Each row of a before or after table is a point. One or more steps were done to the points. Then noise was added and the rows were shuffled. The steps act on columns, c1 being the first. Name the steps. A step turns or swaps two columns, mirrors them in a line or flattens them onto one, adds a multiple of one to another, or multiplies or shifts one. Angles are multiples of 10 degrees, from the lower column toward the higher: turns from -170 to 170, lines from 10 to 170 but not 90. Use the fewest steps. Two steps may share a column if one is a turn and the other turns, adds or multiplies; they go together, in the order done. Otherwise the lowest column goes first.

Before (11 x 3):
| +0.36 | -0.71 | -0.08 |
| -0.23 | -0.75 | -0.36 |
| +0.49 | -0.15 | +0.08 |
| +0.41 | +0.09 | -0.27 |
| -0.69 | +0.15 | -0.05 |
| +0.17 | -0.08 | -0.07 |
| +0.33 | -0.76 | -0.41 |
| -0.86 | -0.19 | -0.34 |
| -0.26 | +0.31 | +0.47 |
| +0.05 | -0.98 | +0.08 |
| -0.53 | +0.05 | +0.57 |
After (11 x 3):
| +0.34 | -0.19 | -0.21 |
| -0.43 | +0.31 | +0.17 |
| -0.01 | -0.75 | -0.01 |
| +0.02 | -0.98 | -0.06 |
| +0.17 | -0.07 | -0.09 |
| -0.62 | +0.06 | +0.36 |
| +0.41 | -0.75 | -0.28 |
| +0.45 | +0.11 | -0.27 |
| -0.49 | +0.18 | +0.29 |
| -0.50 | -0.23 | +0.32 |
| +0.31 | -0.70 | -0.17 |
Steps: flatten c1 and c3 onto the line at 150 degrees

Before:
| +0.23 | -0.21 | -0.52 | -0.06 | -0.17 | -0.39 |
| +0.05 | -0.27 | -0.75 | +0.19 | +0.13 | -0.09 |
| -0.47 | +0.33 | -0.10 | +0.53 | +0.48 | -0.44 |
| -0.19 | -0.08 | +0.26 | +0.44 | +0.62 | -0.26 |
| +0.33 | -0.18 | -0.39 | +0.17 | +0.01 | -0.47 |
| +0.39 | -0.12 | -0.48 | -0.44 | -0.23 | -0.38 |
| +0.17 | +0.30 | -0.39 | +0.27 | +0.31 | +0.11 |
| -0.25 | +0.41 | +0.15 | +0.70 | +0.40 | -0.16 |
| -0.25 | +0.16 | -0.11 | +0.90 | +0.36 | +0.16 |
| -0.08 | -0.24 | -0.51 | +0.02 | -0.08 | +0.28 |
| +0.03 | -0.08 | -0.31 | -0.12 | -0.28 | -0.51 |
| +0.09 | +0.02 | -0.55 | -0.18 | +0.31 | -0.15 |
After:
| +0.29 | +0.00 | -0.85 | -0.18 | +0.33 | -0.16 |
| -0.57 | -0.08 | +0.40 | +0.45 | +0.60 | -0.26 |
| -1.43 | +0.32 | -0.20 | +0.52 | +0.46 | -0.45 |
| +1.18 | -0.13 | -0.79 | -0.43 | -0.23 | -0.36 |
| +0.18 | -0.30 | -1.22 | +0.23 | +0.14 | -0.06 |
| -0.24 | -0.22 | -0.81 | +0.03 | -0.08 | +0.26 |
| +0.50 | +0.30 | -0.63 | +0.26 | +0.31 | +0.09 |
| +0.71 | -0.20 | -0.84 | -0.07 | -0.19 | -0.39 |
| +0.08 | -0.12 | -0.51 | -0.09 | -0.26 | -0.50 |
| +1.02 | -0.18 | -0.61 | +0.19 | +0.02 | -0.48 |
| -0.76 | +0.39 | +0.26 | +0.69 | +0.39 | -0.17 |
| -0.77 | +0.12 | -0.16 | +0.90 | +0.36 | +0.16 |
Steps: multiply c1 by 3; multiply c3 by 1.6

Before (10 x 9):
| -0.09 | +0.04 | +0.79 | +0.05 | +0.21 | -0.04 | -0.03 | -0.40 | -0.13 |
| +0.36 | +0.00 | +0.23 | +0.46 | +0.36 | +0.56 | -0.14 | -0.54 | +0.50 |
| +0.23 | +0.29 | -0.38 | +0.84 | -0.58 | -0.70 | -0.10 | +0.38 | -0.26 |
| +0.01 | +0.16 | -0.06 | -0.59 | +0.14 | -0.67 | -0.18 | -0.45 | +0.33 |
| -0.54 | +0.16 | +0.46 | -0.06 | -0.37 | +0.23 | -0.55 | -0.94 | -0.24 |
| +0.35 | -0.62 | -0.25 | +0.72 | -0.70 | -0.28 | +0.12 | +0.04 | -0.43 |
| -0.61 | -0.25 | +0.38 | +0.03 | +0.05 | +0.59 | +0.11 | +0.00 | +0.61 |
| +0.60 | +0.37 | -0.37 | -0.08 | -0.90 | -0.58 | +0.18 | +0.33 | -0.45 |
| -0.44 | -0.18 | -0.10 | +0.45 | +0.17 | +0.58 | +0.21 | -0.31 | -0.39 |
| -0.19 | -0.22 | +0.31 | +0.03 | +0.55 | +0.60 | -0.76 | +0.21 | +0.28 |
After (10 x 9):
| +0.09 | -0.65 | -0.27 | +0.77 | -0.66 | -0.27 | +0.36 | +0.04 | -0.45 |
| -0.53 | -0.27 | +0.39 | +0.03 | +0.27 | +0.59 | +0.00 | -0.01 | +0.60 |
| +0.47 | +0.01 | +0.25 | +0.47 | +0.15 | +0.56 | -0.19 | -0.49 | +0.50 |
| +0.09 | +0.19 | -0.05 | -0.60 | +0.08 | -0.65 | -0.22 | -0.42 | +0.37 |
| -0.03 | +0.03 | +0.80 | +0.12 | +0.23 | -0.03 | -0.11 | -0.41 | -0.11 |
| -0.63 | +0.16 | +0.49 | -0.06 | -0.33 | +0.21 | -0.46 | -0.97 | -0.24 |
| -0.01 | -0.22 | +0.33 | +0.04 | +0.26 | +0.66 | -0.90 | +0.23 | +0.26 |
| +0.02 | +0.29 | -0.38 | +0.88 | -0.64 | -0.74 | +0.10 | +0.36 | -0.22 |
| +0.23 | +0.36 | -0.37 | -0.07 | -0.89 | -0.59 | +0.52 | +0.33 | -0.44 |
| -0.33 | -0.22 | -0.14 | +0.43 | +0.35 | +0.56 | +0.10 | -0.30 | -0.36 |
Steps: turn c1 and c5 by -20 degrees; turn c5 and c7 by -20 degrees

Before (9 x 12):
| -0.45 | -0.03 | -0.17 | -0.45 | +0.44 | +0.05 | -0.33 | -0.20 | -0.02 | +0.29 | +0.75 | +0.01 |
| -0.39 | -0.03 | -0.02 | -0.46 | +0.30 | +0.13 | +0.39 | +0.02 | -0.29 | -0.09 | -0.17 | +0.41 |
| -0.17 | -0.32 | -0.40 | -0.55 | -0.26 | -0.23 | -0.12 | -0.73 | -0.25 | -0.41 | +0.01 | -0.45 |
| +0.47 | -0.29 | -0.20 | -0.15 | +0.15 | +0.06 | -0.08 | +0.23 | +0.46 | +0.62 | -0.16 | +0.19 |
| -0.26 | -0.02 | -0.41 | -0.29 | -0.21 | -0.04 | -0.37 | -0.54 | +0.75 | +0.16 | +0.15 | -0.35 |
| -0.55 | +0.37 | +0.56 | +0.37 | +0.46 | -0.50 | -0.27 | -0.78 | -0.05 | -0.20 | +0.56 | -0.48 |
| -0.41 | +0.03 | +0.47 | +0.18 | +0.36 | -0.70 | +0.00 | +0.13 | -0.06 | -0.39 | -0.34 | -0.76 |
| +0.11 | +0.30 | +0.39 | -0.30 | +0.24 | +0.05 | -0.38 | -0.01 | +0.53 | -0.30 | -0.34 | -0.19 |
| +0.18 | +0.68 | -0.18 | -0.07 | -0.83 | -0.10 | -0.41 | -0.50 | +0.30 | -0.15 | +0.85 | +0.15 |
After:
| -0.37 | +0.10 | -0.02 | -1.38 | +0.32 | +0.13 | +0.41 | -0.01 | -0.29 | -0.07 | -0.19 | +0.39 |
| +0.08 | +0.27 | +0.37 | -0.88 | +0.24 | -0.16 | -0.36 | -0.04 | +0.54 | -0.31 | -0.33 | -0.22 |
| +0.18 | +0.43 | -0.18 | -0.17 | -0.84 | -0.50 | -0.42 | -0.52 | +0.32 | -0.17 | +0.82 | +0.13 |
| -0.25 | -0.04 | -0.42 | -0.91 | -0.22 | -0.02 | -0.38 | -0.55 | +0.77 | +0.16 | +0.13 | -0.34 |
| -0.47 | +0.03 | -0.18 | -1.34 | +0.41 | +0.05 | -0.33 | -0.21 | +0.00 | +0.30 | +0.73 | +0.02 |
| +0.47 | -0.21 | -0.19 | -0.45 | +0.16 | +0.24 | -0.10 | +0.20 | +0.46 | +0.60 | -0.15 | +0.23 |
| -0.53 | -0.02 | +0.55 | +1.11 | +0.47 | -0.62 | -0.28 | -0.76 | -0.10 | -0.17 | +0.55 | -0.47 |
| -0.40 | -0.39 | +0.47 | +0.54 | +0.34 | -0.58 | -0.03 | +0.08 | -0.04 | -0.39 | -0.35 | -0.75 |
| -0.14 | -0.37 | -0.41 | -1.69 | -0.26 | +0.06 | -0.14 | -0.72 | -0.25 | -0.43 | +0.02 | -0.48 |
Steps: turn c2 and c6 by -40 degrees; multiply c4 by 3

Before, 11 rows:
| -0.10 | -0.13 | -0.06 | +0.64 | -0.81 | -0.62 | +0.02 | -0.62 | +0.15 | +0.00 | +0.13 | +0.57 | -0.70 | +0.48 |
| -0.72 | -0.17 | -0.31 | +0.43 | -1.04 | +0.54 | -0.17 | +0.09 | -0.04 | -1.27 | +0.08 | +0.36 | -0.54 | -0.13 |
| +0.14 | +0.18 | +0.00 | +0.13 | +0.86 | -0.05 | -0.18 | -0.38 | -0.04 | +0.11 | -0.17 | +0.47 | -0.67 | -0.14 |
| +0.20 | -0.29 | +0.09 | +0.22 | -1.04 | -1.37 | +0.27 | +0.01 | -0.43 | +0.03 | +0.04 | +0.29 | -0.58 | +0.36 |
| +0.17 | -0.13 | -0.61 | -0.24 | -0.49 | +0.40 | +0.05 | -0.13 | -0.49 | +0.13 | +0.03 | +0.44 | -0.05 | +0.35 |
| +0.15 | -0.65 | -0.79 | +0.63 | -0.56 | -0.01 | +0.27 | +0.25 | -0.31 | +0.14 | -0.03 | -0.10 | +0.01 | +0.44 |
| -0.55 | +0.04 | -0.28 | +0.14 | -0.84 | -0.16 | +0.04 | +0.22 | +0.02 | -0.04 | +0.15 | +0.80 | +0.15 | -0.06 |
| -0.69 | -0.07 | +0.11 | +0.08 | -0.24 | +0.25 | +0.04 | +0.13 | -0.48 | +0.11 | +0.13 | +0.40 | -0.72 | +0.62 |
| -0.30 | +0.00 | -0.07 | -0.35 | +0.08 | +0.42 | -0.17 | -0.37 | -0.39 | -0.74 | +0.18 | -0.47 | +1.40 | -0.10 |
| -0.46 | +0.12 | +0.17 | +0.33 | -1.04 | +0.23 | +0.00 | +0.10 | -0.24 | -0.06 | -0.68 | +0.84 | -0.29 | +0.36 |
| -0.24 | +0.21 | -0.58 | -0.30 | +0.63 | +0.29 | -0.14 | -0.54 | +0.27 | +0.07 | -0.04 | -0.94 | -0.73 | -0.11 |
After (11 x 14):
| +0.29 | -0.04 | -0.32 | -0.38 | +0.22 | -0.14 | +0.24 | -0.52 | -0.05 | +0.23 | -0.56 | -0.74 | +0.87 | +0.22 |
| +0.37 | +0.09 | -0.51 | +0.29 | -0.10 | +0.22 | -0.12 | -0.61 | +0.60 | -0.58 | +0.29 | +0.53 | +0.34 | -0.11 |
| -0.06 | +0.01 | -0.91 | +0.43 | +0.23 | -0.17 | -0.08 | +0.15 | -0.26 | +0.19 | +0.15 | +0.40 | +0.40 | +0.27 |
| +0.53 | -0.04 | -0.32 | +0.48 | -0.24 | +0.44 | -0.41 | +0.02 | -0.10 | -1.30 | +0.15 | +0.25 | +0.07 | -0.30 |
| +0.54 | +0.06 | -0.36 | +0.12 | +0.30 | -0.08 | +0.24 | -0.36 | +0.07 | -0.09 | +0.44 | +0.27 | +0.20 | +0.34 |
| +0.09 | +0.20 | +0.50 | +0.63 | +0.00 | -0.13 | -0.65 | +0.26 | +0.27 | -0.05 | -0.05 | -0.08 | +0.63 | +0.00 |
| -1.13 | +0.15 | +0.80 | +0.07 | -0.01 | +0.56 | +0.11 | -0.38 | -0.50 | +0.68 | -0.46 | -0.23 | -0.36 | -0.02 |
| -0.21 | +0.25 | -0.60 | +0.28 | -0.49 | +1.03 | -0.02 | +0.09 | +0.30 | +0.94 | +0.16 | +0.34 | +0.71 | -0.59 |
| +0.14 | +0.03 | +0.39 | +0.20 | -0.06 | -0.25 | -0.16 | -0.13 | -0.49 | +0.33 | +0.27 | +0.38 | +0.48 | -0.06 |
| -0.18 | -0.09 | -0.55 | +0.39 | -0.27 | -0.02 | +0.09 | +0.07 | +0.10 | +0.25 | +1.04 | +0.23 | +0.11 | -0.32 |
| -0.52 | -0.07 | -0.10 | +0.07 | -0.39 | +0.10 | +0.01 | +0.23 | +0.14 | -0.13 | +0.41 | +0.71 | +0.36 | -0.45 |
Steps: turn c1 and c13 by 40 degrees; turn c3 and c13 by -120 degrees; turn c2 and c7 by 130 degrees; turn c4 and c9 by 50 degrees; flatten c5 and c14 onto the line at 50 degrees; turn c6 and c10 by 110 degrees; mirror c11 and c12 in the line at 70 degrees
